Each row is a point. Each copy is the shape, with its points in the same order, stretched, turned, moved and blurred by noise. Say if it was mirrored as well.
(in the rows, 128 means zero)

Shape (5 x 2)
[[165  93]
 [ 98 142]
 [144 178]
 [140 148]
 [113  90]]
Copy 1 (5 x 2)
[[ 57 128]
 [141 134]
 [113 196]
 [109 169]
 [109  96]]
Copy 1 is: mirrored
Copy 2 (5 x 2)
[[ 57 124]
 [160 172]
 [156  95]
 [130 116]
 [ 98 188]]
Copy 2 is: only turned

Shape (5 x 2)
[[172 137]
 [ 64 140]
 [182 175]
 [180 136]
 [144 104]]
Copy 1 (5 x 2)
[[150 155]
 [ 99  92]
 [175 149]
 [152 162]
 [114 154]]
Copy 1 is: mirrored
Copy 2 (5 x 2)
[[175 133]
 [105 100]
 [189 112]
 [175 139]
 [144 148]]
Copy 2 is: mirrored
Copy 3 (5 x 2)
[[ 98 157]
 [117  78]
 [ 49 142]
 [ 91 165]
 [130 159]]
Copy 3 is: only turned

Shape (8 x 3)
[[101 106 101]
 [115 100 142]
 [ 84 119 108]
 [106 127  65]
 [119 153  73]
 [ 83 125 167]
 [146 106 121]
 [ 98  77 213]]
Copy 1 (8 x 3)
[[ 92 147 151]
 [108 111 151]
 [ 79 142 130]
 [101 188 132]
 [134 184  94]
 [ 96  92 105]
 [133 132 154]
 [ 87  36 160]]
Copy 1 is: mirrored
Copy 2 (8 x 3)
[[143 111 122]
 [131  94 152]
 [162 127 134]
 [142 150  93]
 [134 182 103]
 [170 119 189]
 [ 96 108 129]
 [146  41 215]]
Copy 2 is: mirrored
Copy 3 (8 x 3)
[[ 89 107 158]
 [ 90 136 122]
 [101 116 178]
 [110  83 168]
 [137  86 152]
 [100 162 157]
 [107 116  96]
 [ 60 187 108]]
Copy 3 is: mirrored

Shape (9 x 4)
[[ 99 116 164 152]
 [136 115 137 125]
 [181 148 131 161]
 [110 130 195 164]
 [162 176 125 141]
 [162 187  98 158]
 [136  48 109 122]
 [115 140 124 103]
 [ 98 140 141  36]]
Copy 1 (9 x 4)
[[102 173 128 136]
 [157 133 112 142]
 [157  85 159 127]
 [108 174 158 102]
 [154  64 127 106]
 [128  59 123 128]
 [158 179 114 206]
 [154 120  84 131]
 [198 107  34 103]]
Copy 1 is: mirrored
Copy 2 (9 x 4)
[[118  98 151 147]
 [113 140 150 135]
 [ 71 141 105 139]
 [ 78  72 157 154]
 [ 81 132 103 103]
 [ 93 135  74 107]
 [162 184 168 177]
 [129 139 136  99]
 [143 145 180  46]]
Copy 2 is: only turned

Shape (10 x 4)
[[130 138 186 160]
 [ 64 125 160 145]
 [175 171 129 135]
 [117 138 112 182]
 [ 98 114  69  95]
 [ 64 118 154  87]
 [178 142 142 114]
 [101  65 174 127]
 [142 120 157 150]
 [148 116 140 137]]
Copy 1 (10 x 4)
[[ 54 160  95 150]
 [ 59 152 125  78]
 [123 100  81 162]
 [130 172 107  72]
 [187  74 161  72]
 [ 79  94 144 115]
 [119  87 102 177]
 [ 79 147 163 120]
 [ 87 146 118 141]
 [121 132 126 139]]
Copy 1 is: mirrored
Copy 2 (10 x 4)
[[ 80 122  63 102]
 [ 66 120  75 184]
 [154 117 125 100]
 [152 149  68 158]
 [139 165 176 218]
 [ 49 112 122 199]
 [129 136 132  89]
 [ 55 185  96 138]
 [101 150  92 110]
 [113 156 119 112]]
Copy 2 is: only turned
Copy 3 (10 x 4)
[[162 150 130  95]
 [131 104 173  71]
 [133 147  87 135]
 [150 107 148 150]
 [ 69 111 164 137]
 [ 90 122 158  53]
 [112 168  99 116]
 [111 171 186  74]
 [133 156 140 114]
 [124 151 141 129]]
Copy 3 is: mirrored
